Each row of a before or after table is a point. The points were changed in one or more steps. Then noise was added and the rows were shuffled. The steps act on how far a point lies along the listed directions, d1 being the first. Name the steps. A step turns or swaps two directions, mirrors them in a line or flattens them onto one, adds a multiple of one to another, or multiplies one. Angles are multiples of 10 degrees, from the lower direction toward the higher: turns from -170 to 170, lines from 10 to 170 but not 90. Use the fewest steps. Two steps may share a direction if one is a turn and the other turns, adds or multiplies; they go together, in the order done. Otherwise the lowest direction goes first.

Directions:
(1): [-32  31]
(2): [31 32]
Before (8 x 2)
[[ -2 -47]
 [ 26  39]
 [ 58 -72]
 [-15  35]
 [ -9  19]
 [  8 -12]
 [ 14  -2]
 [ 12 -22]]
After (8 x 2)
[[  9 -12]
 [-38 -30]
 [ -5 -14]
 [ 47   6]
 [ -9 -23]
 [-19 -89]
 [  7  19]
 [ 19  33]]
Steps: turn d1 and d2 by 50 degrees

Directions:
(1): [62 -2 -9 -4]
(2): [  3 -43  39 -23]
(3): [ -8   2 -29 -55]
(4): [ -6 -45 -38  19]
Before (9 x 4)
[[-14 -24 -23  11]
 [  5 -31 -13   6]
 [ -5  23   4 -29]
 [ 12 -45 -12  -2]
 [ -4 -42  -4   3]
 [-12  14 -30 -12]
 [ 66   4  26  39]
 [ -5  -4  -7  48]
 [ 54  10  79   2]]
After (9 x 4)
[[ 64 -49 -10 -52]
 [  2  30  33 -65]
 [ -7 -10   9  37]
 [ 28  25  44 -60]
 [-20  27  11 -16]
 [ -7   9  -6  45]
 [ 88 -27 -54 -34]
 [-21  -3 -33 -11]
 [ 16  20  27 -42]]
Steps: multiply d1 by 1.6; add 1.5 times d2 to d4; turn d3 and d4 by -150 degrees

Directions:
(1): [-15  -1  42 -36 -37  -2   0  47 -45]
(2): [ 24  59  52  17 -21  13  -5 -13  30]
(3): [-14  12  21  22  47  -1 -60  -9 -42]
Before (13 x 9)
[[-20 -29 -17 -47 -56  -1  58  47 -15]
 [-12  20  85   3 -18  -2 -25  42 -41]
 [  4  54  26   2 -44  -2 -24  14   2]
 [  9 -25 -23 -17 -37  -5  45  -8  30]
 [  8   3 -18  38  51   9 -25  -7 -27]
 [-24 -32  -5 -32 -15  -9   2  36 -18]
 [-34  -8 -15  -4  29   8 -22 -30 -20]
 [ 17   0   1 -30 -72  14  47  14  25]
 [-10 -39 -33 -61 -47  -7  69  27 -28]
 [-12  -8  15  25  45   7 -60 -10 -45]
 [ -8   3  36   2  16 -13 -79  10 -66]
 [  8 -16   8 -47 -69  -9  67  20  32]
 [ -9 -33 -35   2  38   4   6 -16 -18]]
After (13 x 9)
[[ -4  -9  20 -30 -27   6  31  22 -29]
 [-16   7  10 -41 -37  14  30  -6   1]
 [ 27   5  11 -10 -65  11  47  15  46]
 [ 43  -5 -39 -11 -57  -7  48  -9  67]
 [  4  34 -41  33   1  -3 -24 -26  36]
 [ 19 -11 -41  40  18  -9  37 -41  72]
 [-40 -50 -62   3  48 -13  -6   0 -41]
 [ 23  23  19  -6 -41  17  33  30   3]
 [-16 -19 -36  26  50   6 -48 -24 -29]
 [-37 -58 -62 -24  44 -11  10  -6 -62]
 [-19 -41 -38 -14   7  -7   7  11  12]
 [-22 -26  -1   1  30 -12 -39  -4 -51]
 [-31 -39 -26  12  79 -14 -39 -29 -43]]
Steps: turn d1 and d2 by 140 degrees; turn d2 and d3 by -150 degrees

Directions:
(1): [-19 -42 -61  29 -28   1 -29  36  11  14 -37 -45  -3  19]
(2): [ 44  37 -37 -51 -26  -2 -19  19  60  26   3  27  -8  -4]
(3): [ 22   4  -8   1   2 -28  -7  37 -43 -40 -62  61   3   8]
(4): [ 17 -50  49  27 -43 -11 -36  14  25  -1  14  24  20 -51]
(5): [ 30  12 -42  72  -3  -5  30 -45  23  -4   5  26  38   4]
(6): [  2  39  27  -5 -34  34 -43 -10  -5 -24 -10 -22  64  45]
Before (10 x 14)
[[-11  -2  19  -3  21   1  22 -13 -24   5  27  -3  -4 -13]
 [ -2 -39 -95  53 -23  -2  -5  22  29  22 -14 -21   3   5]
 [ 15   2 -29  50  27  -5  10 -16  -3   1  -6  17  16  -7]
 [  6  16 -13  15  19 -26  23 -32   3  -3  19  15 -15  -4]
 [ -9  12  -2 -24   8  17   9 -32  24  42  45 -16 -14 -10]
 [-28  16  13 -14  24  -6   5   4  -8 -20  -2  11  -8   0]
 [ 23  -7  -8   4   8 -23   0  -2  29   6   9  24 -14 -16]
 [ -1  21  21 -13  -1  18  -8  11  16  12  28 -10  14  -2]
 [  0 -28  56   8   8 -10  -8   3 -13  -6   6  13   9 -33]
 [ 12 -13   2 -17  -7  -1  -2  19   0  18  -8  11 -13  -1]]
After (10 x 14)
[[-16   6  16  -5  26   3   5 -21  -3  -1  20 -27  -9  14]
 [ -3  -9  -4  15  -2  15   8  -8  -8  14  -3 -18   7  21]
 [  1  23 -32 -41  10   8  -8  16  13  21 -15 -23 -10  22]
 [ 22  28   0  49  21   6  52 -64   6  -6  52  37  34 -14]
 [-11   1  36 -22   0 -14 -13 -11   6   2  32 -10 -17 -15]
 [  0 -11  -8 -27  -9  -1 -12  22  10  24  15  -8 -15 -16]
 [ 17  31  36 -19  23  10 -11 -16   5   6  27  15  12 -17]
 [-24 -44  -2   3  18 -14  13   2 -13  27  11   1 -42 -33]
 [-24  -5   1  -5 -14  -1 -29  21  24  -8  -4  -6   5  -4]
 [-13 -11 -11   8  19  -9   9  36 -18   1  -9   3 -16  -5]]
Steps: turn d1 and d5 by 100 degrees; turn d2 and d4 by -170 degrees; swap d3 and d6

Directions:
(1): [-20  11   8  14  -6  58  24  13 -52 -49   7  25  29   7 -73   9   3  37
  17 -34]
(2): [ -7 -37  -9  19  36 -61 -44 -44   1 -64  -3 -24 -11  34 -43   4  -2 -21
 -11 -25]
(3): [ 24 -29  35 -57  25   3  48   3  32   8 -36  27  30  49 -19  45 -20 -14
 -38   1]
Before (8 x 20)
[[ -5  16 -11  29 -29 -19 -28  -8   7  14  25 -12  -8 -33  35 -23  13   4
   17  12]
 [-20  29 -11  42 -13  66  13  20 -71 -31  18  -2  19 -11 -32 -17   2  42
   36 -34]
 [ 25  13  14 -29   9  12  18   7  42  62 -20  15   3  -9  74  16 -16  -8
  -21  26]
 [  3 -18   0   5 -12   4   1  -6  -3   6  10  -3   2  -4   1  -6   0   0
   12  -3]
 [  0  19  -6   2 -17   2  11  -1   0  19  11  -6   1  -8  28  -7  -2 -13
   -5  19]
 [ 30  34   0 -34 -33  48  47  36  22  95   8  25  14 -40  62  -2   8  15
    0  36]
 [ -3  14 -14  18 -12   4 -29   6 -11  30  12 -22 -22 -35  29 -32  -3  -2
   21  18]
 [ -7 -10   1 -12  22   6   8  -7  -5 -19 -11  15 -15  29 -24  16  -3   6
   -2 -17]]
After (8 x 20)
[[ 10   6  17 -32  -3  43  31  27  -2  42 -11  14  13   0   4   4 -16   4
    0  16]
 [  1  17  -2  -3 -15  15  21   2  -1  21   8   1   5  -4  24  -4  -3 -10
   -9  17]
 [-11  -6 -15   8  23 -15 -18 -18  -5 -22  -4  -1 -32  16 -13  -2   2   5
    7 -15]
 [ -2  42 -14  29 -11  24 -16  11  -2  43  17  -2 -15 -53  73 -23   1  13
   21  20]
 [ 31  29 -19 -15 -24  -6   2  11  38  97  16  -6 -13 -51  92 -19  12  -6
    1  46]
 [  5 -21   4  -3 -12   6   7  -6   2  12   6  -2   5   2   2   2  -3   0
    5  -5]
 [ 31 -40  22 -36  42 -36  19 -16  37   6 -40 -14  15  58  14  31 -31 -33
  -37  -4]
 [  6  12  22 -17 -23  30  38  16  10  26  -1  29  35  -6   4  16  -3  15
   -3   4]]
Steps: turn d1 and d3 by 150 degrees; turn d1 and d2 by -60 degrees

Directions:
(1): [-11 -11  12 -30 -38  22  40 -39 -10  -5  26   8   5 -17  61 -11  33  27
  15   0  13 -16 -36   1   7  68 -20   4  28 -69 -21 -18   1 -54 -94 -38
  15  54 -22  15  19 -25  16 -38  15 -21  -1 -21]
(2): [ 47 -13  -4 -25 -11 -32 -62  17  37 -43  -8  10   9  10 -16  33  24  58
  55  21 -17 -23 -20  83   1  -4   9  16   6  16  18 -11  42 -31   2  28
  22 -14 -59  35  19 -27 -17  34   3 -51 -52  22]
(3): [ 42 -30  63  31   3  28   3 -36  14  41 -32   3  -7  53 -31  43 -39  14
  -9  33   2  -3   5 -33 -40 -10 -49   4   0 -39 -70  -4 -21   2   3  24
  55   2 -11  12 -33  12  -2  12  44 -60  32  45]
(4): [ 18  37  36 -27 -32  -2   9  26  23 -42  -6 -53  -3  -4   9  13  -9  36
 -68  57 -20  -4 -13 -41  35  28   3 -24 -34  28  22 -21  47   7 -16  48
 -13  34  -6   6  13  66 -39  22  20 -13  54 -57]
(5): [ 17  13  30 -10   8 -24  16  30   5 -11  -9 -18  62  45  14  26  -6  32
  56  13 -36 -29  37 -50   7 -48 -56 -17  21  13 -30  15 -14 -33 -46 -51
 -49 -47  35  21  -2  17  23  27 -18  33 -37 -46]
(6): [  4  23 -19  64  57   0   3  39 -48 -25 -28   5  37 -44   5  21  22  -8
  69  59 -18 -13 -50  31 -21   9   3 -40 -28 -24   0  -9 -15  13  21 -39
  57  14  -1 -25 -29  27 -23 -21  43  16  22 -46]
Before (11 x 48)
[[ 18 -14  14  28  26   7  -6  24 -14 -25 -29   5   5 -19   0  36   7  11
   35  76 -22 -14 -58  25 -34   9   6 -31 -32 -34 -17 -15  12   0   2  11
   64  25 -24 -13 -32  24 -40 -11  38 -34  23 -16]
 [-64 -33 -44  45  29  35   9 -27 -58  45   6  26 -32 -48  32 -35  -1 -56
  -11 -44  40  10  -9  26 -24  20  53  14 -22 -38  -5   4 -51  20  38 -34
   28  23   5 -46 -36 -28   5 -47   3  23  11  22]
 [-11 -19  -9   7  10  -5 -12   2  10   1   2  27  -3  21 -20  12   8  -7
   32 -24   7  -8  10  12   3 -40  16  22  14  -3  -3  17  -9   0  11 -28
    0 -31   2  15 -19 -31   9   4 -22 -10 -45  19]
 [-34  26  18  44  36  19  33  -4 -20  25 -15 -13 -11  -5   0  -9 -31 -25
  -69  -3  -7  12   2 -50 -13  -5   9 -21 -32 -16 -22  -4 -18  27  36  21
   -8   8  33 -29 -26  25  -7 -14  29   8  44   1]
 [-45  -4 -73 -35  -8  17  12 -21 -10  43  45  16 -33 -25  42 -38  29 -31
    1 -54  21  35  23  19   1  14  32  34  23  -2  34  21   7   5  -5 -20
  -20   5  24  -7  33 -45  21 -19 -34  23 -31  15]
 [-13  -6 -14   5  22 -20  11  15   0 -22  -6 -14  12 -25  20  -5  29  -9
   32  -3   7  -3   0   6  -1  18   3 -24  21  -3  43   1 -10  -6  -2 -20
  -44   5  10 -10  22  -4  17   4  -5  39 -17 -28]
 [-53  10 -37   0  -9 -22   8  10 -22  13  25  15  19  15  20 -35  -2 -43
   34 -65   0   3  64 -21  11 -62 -11   9  42  31  -4  26 -39   6 -11 -49
  -69 -65  36 -13  -9 -23  38  -4 -58  73 -68   2]
 [-11  11  40  36  17  18  69   5 -23 -10 -13 -16  25  -5  40   4  -7  10
   36  34  -7 -18  11 -55   9  14 -60 -32  21 -52 -41  -7 -34 -32 -59 -63
   -2  15  42 -20 -19  36  12 -33  23   6  26 -52]
 [ 33  18   0  17  47 -27 -30  30  -7 -55 -27 -15  77 -11   9  66  10  58
   94  82 -24 -27 -38  43 -23 -18  -7 -25  -6 -11 -12 -12  -4  -7  -7 -26
   23 -15 -32  21  -2   9 -12  21  14 -15 -36 -44]
 [ -9  32 -54   5  28 -43 -14  41 -16 -31   7  -2  15   2 -13 -21  18 -16
   26 -20  -8   0  23  18  14 -38  22   3 -17  51  36   2  18  28  50  -6
  -25 -48  35 -21  11  14   1  16 -31  63 -30 -18]
 [-13 -15 -25  10  34 -31  -6   7 -23  24  18  32   6   4 -32 -17  -1 -41
   12 -57   6   0  44  33 -17 -46  20  12  20  30  -2  21 -36  19  37 -20
  -18 -50  33 -16  -8 -43  36  -8 -19  17 -43  43]]
After (11 x 48)
[[-59  17 -94 -27 -23   2  17 -27 -42 -33  57  25 -48 -84  52 -83  71 -34
  -25 -51  49  20 -54  76  28  94  78  25 -10 -26  68 -30  41   8  -5  -2
   24  62 -19 -33  44 -34  -4 -64 -10  28   2  -4]
 [-68  -6 -90 -20 -36 -12 -37 -17 -10  -3  49  41 -55 -46  11 -67  28 -55
  -15 -88  40  29  13  80  20   1  72  42  26  32  61   6   5  24  32  18
  -24 -11 -31 -22  18 -65   9 -25 -54  27 -59  57]
 [-53 -33  -3 -14  -7  11  33 -23 -30  39  20   6  14  16  62 -25  -7  -7
   17 -64  16 -16  47 -39   1 -18  -9  19  25 -26 -37  20 -53 -40 -49 -79
  -56 -22  37  -6 -11 -34  45 -16 -42  48 -45  -8]
 [-26  11 -77 -54   0 -26 -11  24   6   7  41   4  15  -6  44 -20  40   3
   59 -49 -14  11  47  26  19 -30  16  28  34  40  48  31  17 -19 -18 -44
  -67 -44  35  14  46 -44  28  19 -63  50 -84 -18]
 [  2 -10  42  42  34  24  40  16 -29  11 -33  -8  17  11   5  30 -24 -15
    7  66 -24  -7 -19 -63 -37 -16 -30 -43 -26 -40 -54   0 -26  12 -11 -16
   33   9  31 -24 -50  52 -17 -15  30   4  48 -33]
 [-31 -32 -42 -16  -7  -4   7 -41 -32  15  49  53 -29 -49  10 -44  40 -30
   -5 -66  37   3 -18  87 -14  47  48  31  33 -32  11  -5 -15 -11 -14 -16
   28  31 -19 -11  16 -83  31 -58   3 -28 -32  57]
 [  2   8  38  48  39  -5  14  29  19  25 -37 -27 -11  48 -57   6 -75 -33
  -42  -1  -8  19  93 -82   5 -86 -33 -14  -5  54 -19  24 -33  46  71  21
  -47 -66  73 -33 -35  58   1  32 -17  20  27  16]
 [-20 -22 -23  16  10  10  -8 -11  -4  -1   7  35 -18  -9 -10   2  24 -16
   27 -19  23  -2 -22  37  -2  -6  35  23   6 -26   6   6  -5   3  10 -24
   32   2 -16   5 -18 -38  -1 -20  -3 -26 -28  24]
 [-27   1 -35   3  24 -25   2  24   2 -20   0 -14  -3 -38   9 -21  26 -31
    8 -21  12   9  10  10   8   8  26 -22  12  22  69   8  -7  16  27  -6
  -61  -2  18 -22  25  -3  14   6 -20  58 -17 -24]
 [-16  29 -22  72  78  10  -1  17 -47 -10 -30 -14  33 -50 -11  28 -16 -29
   12  65   7  15 -39   6 -38  -9  29 -38 -43 -14   0  -5 -37  68  65  -6
   42  12   6 -35 -33  38 -23 -15  26  17  41 -31]
 [-29  -1  43 -12 -24  31  45 -57  11  34  13  -6 -31  14  30 -17 -23  10
  -92 -30  12   6   3 -52  -1  34  -6  11   2 -49 -39 -13  -2 -20 -33  31
  -15  35   3   2   3 -10  13 -21  21 -36  26  28]]
Steps: multiply d1 by 2; turn d1 and d5 by 130 degrees; turn d2 and d6 by 60 degrees; multiply d3 by 1.6
